Rows are points. Each copy is the shape, with its points in the same order, turned, moved and blurred by noise. Is it also mirrored, or only turned?
In the rows, 128 means zero.

Shape (8 x 2)
[[ 89 138]
 [100 116]
 [130 112]
 [152 126]
 [113 114]
 [177 141]
 [129 143]
 [ 95 209]]
Copy 1 (8 x 2)
[[ 93 115]
 [108 135]
 [137 139]
 [159 136]
 [116 144]
 [188 124]
 [132 118]
 [113  47]]
Copy 1 is: mirrored
Copy 2 (8 x 2)
[[ 91 137]
 [115 135]
 [129 108]
 [119  82]
 [119 126]
 [112  56]
 [ 98 102]
 [ 22 114]]
Copy 2 is: mirrored

Shape (9 x 4)
[[101 163 153 110]
 [ 96 124 169 141]
 [124 103 165  48]
 [138 128 189 116]
 [143 120 130 121]
 [ 98 169 159 131]
 [117 133 121 158]
 [165 167  79 181]
 [122 163  89 167]]
Copy 1 (9 x 4)
[[ 95 126 130  94]
 [ 87 103  98 113]
 [159  80 150  61]
 [133 115  86  77]
 [149 125 130 129]
 [ 79 140 121  94]
 [104 139 116 156]
 [121 206 124 178]
 [ 83 171 132 172]]
Copy 1 is: mirrored
Copy 2 (9 x 4)
[[119 155 144  85]
 [148 151 191  96]
 [173 107 115  31]
 [131 101 172  68]
 [150 110 138 112]
 [108 152 166  94]
 [143 141 158 139]
 [111 119 129 196]
 [121 150 141 164]]
Copy 2 is: mirrored

Shape (11 x 6)
[[129 137  84 105 160 104]
 [119  96 134 126  89 148]
 [107 138  44 125  77 103]
 [114 119 122 155 137 155]
 [138 122 131 179 203 158]
 [102 101 162 136 157 117]
 [109 160 205 128  72  60]
 [134 132 175 123 153 115]
 [146 154 150 134  41 140]
 [104 119 118 104 147 135]
 [ 67 137 147 106 145 135]]
Copy 1 (11 x 6)
[[145 126 108 140 160  81]
 [106 116 117 115  83 142]
 [174 149  52 149 100 108]
 [113 134 144 152 124 143]
 [ 94 127 176 181 179 134]
 [ 78 135 165 129 119  92]
 [ 47 189  93  59  96  88]
 [ 69 133 143 101 157 102]
 [ 97 155  71  84 101 179]
 [134 122 144 117 127  99]
 [136 152 167  99 121  97]]
Copy 1 is: mirrored
Copy 2 (11 x 6)
[[126 121 123  95 195 140]
 [148 100 112 128  91 133]
 [143  99  98  43 145 187]
 [141 143 130 137 135 157]
 [144 167 175 173 169 155]
 [ 99 107 135 173 145 135]
 [ 30  78 155 100  84 107]
 [ 92 119 154 147 145 108]
 [129 119 135  65  54 105]
 [127 122 101 131 163 133]
 [ 83 134  90 140 138 126]]
Copy 2 is: mirrored
